Rows are points. Any point is a mix of the corners, with weights that add up to 1. It lies inside the corners' shape when no weight is negative. Is each point inside? If not, which corners have a negative weight?

Corners:
(1): [-55 -19]
(2): [ 32 -21]
(3): [-7 44]
Points:
[-45  26] => outside (2)
[-33  38] => outside (2)
[-21 -54] => outside (3)
[  2 -36] => outside (3)
[-6 38] => inside
[-37 -17] => inside
[-45  42] => outside (2)
[-44 -15] => inside

Corners:
(1): [ 30  -1 -71  29]
(2): [ 34  43 -36 -60]
(3): [ 15 -14  68  11]
(4): [ 21 -28  75 -66]
(5): [-20  19 -61   7]
Points:
[ 22  12 -20 -18] => inside
[ 11 -11 -20  26] => outside (2)
[ -9  17 -50  -1] => inside
[ 18 -17  58 -30] => inside
[ 8 -4 29  4] => inside

Corners:
(1): [  16   13  -93   50  -49 -106   -1    1]
(2): [ 17 -29   7 -25 -52 120  -8  16]
(3): [-16  -3  -1   4  -9 -36  74   8]
(4): [ 22 -43 -14  55 -48  27 -25  53]
(5): [  70   -7   33   10   15 -115   15   30]
(6): [-31  -7  53 -53 -51  47   1  19]
(7): [ 13   5 -53  38 -22  15  -6 119]
(8): [  6  28  57 -11 -15  -1  26 -19]
(9): [ 22 -31  55  -2  80   4  12  30]
Points:
[ 12 -26  58 -17 -21  39   5  11] => outside (1, 7)
[ 12  -9  90 -44  41   7  31 -12] => outside (1, 4, 7)
[ -3   0 -22  22 -24 -26  13  25] => outside (2, 5)
[ 18   3  10  10  -8 -20  12  28] => inside
[ 24 -11  20  -1  29  -1  -1  38] => outside (3, 4)
[  6  -4  26 -15 -31  33   7  12] => inside
[ 12  -8   3  14 -28   8   8  23] => inside
[  0 -12  -2   7 -23   8  20  20] => outside (5)
[ 13 -16  23   0 -13   7   6   7] => outside (7)

Corners:
(1): [ 37   9   1 -29 -31 -48 -18  15 -20]
(2): [ 94 -45  36  14 -51 -20 -30  35 -41]
(3): [-18 -35 -32 -79 -39  14   1 -14 101]
(4): [-30  -3 -23   5  24  -9  44 -64 -18]
(5): [ 77  -8  -7 -41  -5 -30  13  -5  56]
(6): [-52  51  48  32  24 -15  12 102 -17]
(7): [ 12 -29  49 -58  -2 -14  22 -84 -43]
(8): [ 24  96  29  75  29  -7 -13  59  35]
(9): [ 21 -31 105  13  17 -73  26 -96 -47]
(10): [ 10  -5   5  33  60 -45 -40  20 -22]
Points:
[  2  -2  -3 -18 -12 -13  -9  15  11] => outside (5, 9)
[  6  22  12   8  -6 -22   6  25  14] => outside (7, 10)
[ 30   0  10   8 -10 -27 -10  20  -4] => outside (7)
[ -5  -5  35  -4   6 -25  10 -27 -15] => outside (5)
[ 25   0  26  -2   0 -17   5 -15 -12] => inside
[ 23  -4  13 -16 -17 -23  -6   4  11] => inside
[  0   3   0  -1  11 -19  19 -26  -8] => inside
